Every row gives one point. Two turns around zero, p and q, are shown by what they do to some points. Write where each new point lands after one turn and then the other. Backwards means that the second turn is done in reverse. Each puzzle has new turns, and all numbers are rounded.

Turn p:
[-60 -21] => [ -3 -63]
[-22  19] => [-26 -13]
[ 34 -48] => [57 13]
[22 39] => [-28  35]
[26 12] => [-1 29]
Turn q:
[-57 -30] => [ -4 -64]
[14 23] => [-12  24]
[43  7] => [17 40]
Where do these land?
q, then p: [-22  27] => [ -9 -34]
q, then p: [ 30 -44] => [18 50]
p, then q: [-27 -53] => [59 10]
q, then p: [-5 18] => [-12 -15]
q, then p: [24 52] => [-56 -11]

Turn p:
[ 35  61 -26  42] => [-51  67  13  11]
[ 24  -5 -23 -10] => [  7  22 -18 -19]
[  3 -18  44 -23] => [ 44 -18  22   6]
[-18  15  -2  24] => [-29  -5   5  16]
[ 21  -1 -23  48] => [-22  33 -29  29]
[ -1   7 -27 -17] => [-10   4  -9 -29]
[-62 -58  57 -63] => [  61 -101   17  -14]
Turn q:
[-6 18 12 37] => [-6 42  8 -3]
[ 73   3 -64 -48] => [ 47 -56 -62 -51]
[ 18  22  15 -37] => [ 10 -27  23 -32]
[-36   0  45  46] => [-19  51  39  31]
[-25 -48  27   4] => [ 0 -5 20 57]
[-24   5 -34  -2] => [-32  -5 -27  -1]
Where do these land?
p, then q backwards: [-18  52  51  46] => [-61 -25  58  -2]
p, then q: [-16 -34   3 -57] => [ 44 -50 -12   9]
q, then p: [-21 -55  37  62] => [-50  41  26  62]
p, then q backwards: [ 33  30 -29  16] => [-19  26  -3  45]
p, then q: [  2  -6 -42 -22] => [-17 -39 -16 -15]
p, then q: [ 19 -20  14 -39] => [ 41 -21   0 -20]
q, then p: [  2  34 -33  -6] => [ -3 -18  -7 -43]

Turn p:
[  8  25  14   5  12  18 -33  -9] => [ -6  -1  -7  18   4  42 -19   1]
[  3 -45  28   3  33  31  55  -4] => [-15  16  -6  41  18 -33  56  33]
[-50  13  14  24  51  28  21 -13] => [-68 -19 -23  17   0  13  36   8]
[ -4  14 -20  -1  25  -8 -34  17] => [ -2 -12 -32 -12  17  16 -22 -19]
[ 21 -31 -33  -5 -53 -18   1 -18] => [ 56   3  27 -13 -26 -21   8 -27]
[ 33  30 -19 -51 -31 -16 -13   2] => [ 43  28  10 -48  -2  23 -25   9]
[-16  -9  11 -31 -33 -21 -36  10] => [ 22 -25  37 -25  25   7 -22  -5]
[-13  35   1  26  16  29  -2  30] => [-29 -21 -36  10 -16  11 -21  25]
[ 17 -33   4  29 -21 -43  39 -15] => [  1  28  30  12 -19 -58   8 -26]
Turn q:
[-30 -21  39 -50   7  41 -19 -29] => [-35 -23  -1 -41  28 -49 -39 -11]
[  9 -81 -22  -1 -12 -24 -15   9] => [ 34 -31  -8  38 -19 -28 -33  48]
[-22  34  -8   5 -63 -23 -21  21] => [-28  -8 -20   7 -68  26   6 -21]
[ -3  28  -3 -30   6 -29  54 -13] => [ 38   8 -12 -51  -7   2  35 -13]
[ 67  -2 -18   7   8  12  -2  18] => [ 25  22  17  13  17  47 -28  24]
[ -9 -21 -20   7  27  17 -22 -31] => [  5  12  -5  28  28 -34 -19 -12]
[-16  25  -5  22 -11  41   4  -4] => [-29  -5 -18  11  23  21   8 -30]
[ -9  24  -8   7  21 -14  17  23] => [-1 25 -7 -5 -2  8 37 11]
[ 13  13  44  33  17 -21   5   5] => [-7 -2 54  2  1  8 34  5]
Where do these land?
p, then q: [-25 -67 -31  16  24 -31  21  20] => [ 74   6   7  -1 -18 -42  31  -1]
p, then q: [ -1  13 -18  -5  22   6  -8  25] => [  8  21 -28  11   1  -7 -15   8]
q, then p: [-38  12  -1   6  12 -27 -19 -19] => [-20  17  30 -21 -24 -13  -3 -20]
q, then p: [ 13   0  24 -32   2  23  48 -17] => [ 22  24 -12  -8  50  12  30  11]
p, then q: [ 28   6  19   5  24 -13  23 -22] => [-18  20  -1  -4  -4  13  34 -30]
p, then q backwards: [ 22  27  16   5  22  81 -15   5] => [ 20 -20 -45  31 -23  11   8  65]
p, then q backwards: [-24  16 -11  21 -97  -7 -14  -4] => [ 34 -19  48 -18 -56 -55 -16 -24]
q, then p: [ 13   3  22   4  18 -27  -5  23] => [-13  -1  14  -2   3 -12 -20  37]
p, then q: [ 10  23 -43 -18  20  10 -11 -28] => [ 13   7 -35 -16  26  23 -23 -28]
q, then p: [  3 -33  24  -2 -47 -15 -21  17] => [ 30 -44  31  16  10 -24 -11  -2]

Turn p:
[-46 -30 -17  37  21 -35 -45  10  -3  30 -46] => [-45  22  29  30  48  -8  16  60  18  22 -11]
[ 38  28  -1  40 -32  -7  47   1  41   0 -48] => [-21  56  -2 -10 -11  20  56 -37 -43 -18  14]
[-28  14  12 -18  37  10  22  33 -23  11  24] => [  2 -24  15 -34  -7  11 -13 -13  40  27 -30]
[-15  13  11 -22 -20 -17 -51  25 -21  32 -26] => [-28 -21   8  42 -33   4  19  42  22   8 -13]
[ 10 -32  -2  21  -5 -29 -57  85  -2  -7   1] => [-26  17  38  11 -19  56 -38  73  -2  -5  -5]
[ 24  57 -62  35 -42   3  23 -10  31 -37  -3] => [ -6  11 -43  -2  10  50  29 -36 -67  21  44]
[-17 -21   9 -46  30 -19 -16   0   5 -24 -22] => [-43 -24  -9  -8   7 -29 -28  16   9 -23 -19]
[-14  -5  63 -19   6  48  49 -84 -54 -44  56] => [ 69 -23   0   2 -10 -83 -56 -93   6  16  -5]
[ -4 -28  11 -32   8 -39   9 -12 -25  23  46] => [ 34   3 -25 -21 -18 -36 -23  34  24  14 -26]
[ 29  52  12  23 -12  46  35 -64  68 -16  37] => [ 39  24 -50  -3  13  12  16 -92   5 -28  61]
[-37 -45  19 -44 -12  57  38 -43 -13   3  31] => [ 45 -45  22 -34  -3 -76 -11 -24  18  -1  32]
[ 57  -2 -55  26  21 -18 -55  58  -4  29 -50] => [-20   3  16  26  24  79  34  68 -30 -31 -41]
Turn q:
[-42  47  24  56  32 -36  -3  -7  34 -12  59] => [ 34 -13 -13 -29  59 -29 -12 -47  66 -26 -29]
[ 15  -5  -9 -77  37  40 -13   4 -13 -21 -70] => [-45  74  16   5 -30  36  -5   8 -65  12 -22]
[  1  21  -7  89 -26 -30  -5   1  21 -20 -12] => [ 30 -17  -3 -12   8 -12  47  32  69 -32 -17]
[ 15 -43 -33 -74  -2 -32  13  23  -6   0 -14] => [ 11  31   7 -10 -34 -17 -42  33 -60  13  35]
[-11 -18   0  94  22  13 -15 -11  67   6  53] => [ 57 -62 -49 -42  44  28  26 -17  35 -18 -32]
[ 37  55 -33  78  17  -3  10  22  -3  15  43] => [ 19 -28 -30  -8  41 -53  50  10  44  45 -37]
[ 18 -34  16 -48  13 -18  19 -52 -41  20 -37] => [ 14  11  71  33 -36  12  -9 -17 -50  12  14]
[ 28 -17   5 -48 -15  12 -54  18 -61  21 -15] => [-38   9  23  53  10  25 -32  46 -30  37  17]
[-47  -9 -26 -37 -10   9   0   5 -27  38 -39] => [-31  16  10  27  12 -11   9   6 -58 -34  35]
[ -3 -25   2 -31 -10  46  38  11 -48 -18  -7] => [-28   6 -25  49 -54  -2  -7 -16 -31   8   4]
[-33   3  52  71   3 -29   2  16  53 -43  42] => [ 51  -9 -41 -26  17  12 -15 -29  91 -39 -10]
[ 35   4  19 -78 -32  22  20  12  -6  53 -42] => [-50  28  30   1 -26  18  12  -3 -40  48  72]
[-13  20 -13   5 -29   6 -13 -42  31 -38  38] => [-24 -45   4 -43 -11  -7 -22  -6  27 -26 -29]
Where do these land?
q, then p: [  6 -41  25 -32 -73  38  10   7 -27  43 -39] => [ 65   6  43 -13 -14   5 -30  -7  16  63  53]
q, then p: [  2 -46 -38  35  -5 -55 -48  38  -3 -21  13] => [-19   0  18 -12  -8  80 -25  39 -25 -38 -25]
q, then p: [-29 -33  -7  49 -17   5  21 -21  -5  12  24] => [ 22  25   8 -20  22 -17 -27  13 -51 -22   6]
q, then p: [-16   1 -27 -20  27  41 -27 -39   6  47 -41] => [  7 -30  46  -5   4 -38 -14 -45   5  31 -47]
q, then p backwards: [ 46 -31  11  64  37  -5  67 -59 -20  33 -69] => [ 45  31   6  35 -57  61  31  -3 -58  82 -23]
q, then p: [-42 -54  13 -11  32 -19  20  18 -22 -20 -12] => [ 20   4 -16  54   5  38 -17 -18 -49   7  -4]
q, then p backwards: [ -6  39  27 -17  27 -41 -31  17  43  15   3] => [-24 -30  -3  46  46   3  29   3  34  -2  25]
p, then q backwards: [ 41   4  32 -16  43  -8  -3  29   5  21  38] => [ -7 -15  24  27  10 -11 -18  -8  31 -67  -1]
p, then q: [-47  59  29   4  37 -16 -50  10 -40 -60  59] => [ -4 -54  12 -20  78  70  36  40 -30 -33  -6]
p, then q: [ 45  27 -13 -50 -45  25  46 -65  26 -19 -11] => [ 17 -48  34  13 -68 -67 -28  20 -23  -3 -28]
q, then p backwards: [ 17  17   4   7 -56  51  13  19  27 -63  14] => [-17  46  23 -67   2 -44  -1  36  29  12   8]
q, then p: [-16  58 -58 -13  -7 -15 -18  48  10  14  24] => [-48 -12 -37 -34  14  12 -16  40  30  32 -43]
